Every row gives one point. To make a cloud, some directions were put in groups of two or more. Within a group, all points are equally far from the middle, so they leave a hole (a ring in 2 directions, a hollow ball in 3). The other directions are filled evenly. Then the cloud was stretched, turned, moved and blurred a little. Count the holes, and give their numbers of directions, smallest first.

Cloud:
[[  3  54]
 [ 37  27]
 [  5  53]
 [-28 -38]
 [-40  40]
 [ 41  20]
 [ 33  36]
 [ 33 -22]
 [-29  48]
 [ 30 -27]
 [ 21  47]
 [ 37  29]
 [-42  36]]
Holes: 1 (2)

Cloud (20 x 3):
[[-17 -39  -4]
 [ 49  68 -58]
 [-50 -55 -12]
 [-37   7 -43]
 [ 23 -23 -21]
 [ 14 -20 -21]
 [ 13  52 -15]
 [ 28  56 -52]
 [-12  40 -11]
 [ 43 -26  47]
 [-46  17 -68]
 [ 49 -22  41]
 [ 44  -2 -35]
 [  6 -10 -12]
 [-50 -63  34]
 [ -7   7   5]
 [ 10  38 -31]
 [ -4 -37  -9]
 [ -2  45 -17]
 [-31  -8 -59]]
Holes: 0

Cloud:
[[-52  17 -43  36]
 [ 40 -69   0 -42]
 [-43 -30 -44  30]
 [ 26 -11 -62  -2]
 [-14 -35 -41  38]
 [-43   1 -10  34]
 [ 16  -8  -7  59]
 [-24  -4  25   8]
 [-62 -36 -27  12]
 [-26   3 -53  57]
 [-22 -11  31  -9]
 [ 32 -31 -29 -46]
 [-28  -7  24   0]
 [-25  11  20  10]
 [  3  77  -1   6]
 [-17  46   5  -6]
 [ 21 -19  -6  51]
 [ -8 -30  16  32]
 [  5 -10 -54  49]
 [-21  31   9  32]
 [ 52   0 -39  28]
 [-36  58 -20  35]
 [ 47 -39  12   6]
 [-37  12 -11  43]
 [-44 -35 -67   2]
 [-27 -12 -65  34]
 [-31  38 -84  33]
 [ 48   1 -35  44]
 [ 66  35 -12  -4]
 [ 38  77   5   5]
 [-15  54 -76  -5]]
Holes: 1 (3)

Cloud (30 x 4):
[[ 14  10 -55 -12]
 [-68  26  16   3]
 [ 52   1 -47   1]
 [ -8 -12  68 -11]
 [-37 -15  10  66]
 [ 65 -58  -2  21]
 [ 34  35  31   2]
 [ -7  60  -7 -20]
 [-31 -30 -28 -53]
 [  3  48   4  62]
 [-37 -21  43  32]
 [ 26  -5  58 -19]
 [ 17 -55  37  13]
 [ 18  50  12  35]
 [ 24 -22 -53  -4]
 [ 43 -40  37 -13]
 [-22 -15 -38  27]
 [-38  16 -48 -52]
 [ -4  24  55  51]
 [ 42 -17 -48 -14]
 [ 36 -38 -48  18]
 [ 29  47  -6  -5]
 [-12  14 -53 -53]
 [ 41  36   3 -19]
 [ 53   4 -54  42]
 [-64   2  46 -10]
 [ 38  29  27 -26]
 [-18  24 -35  46]
 [ -9  40 -39   3]
 [ 51  -2  23 -42]]
Holes: 1 (3)
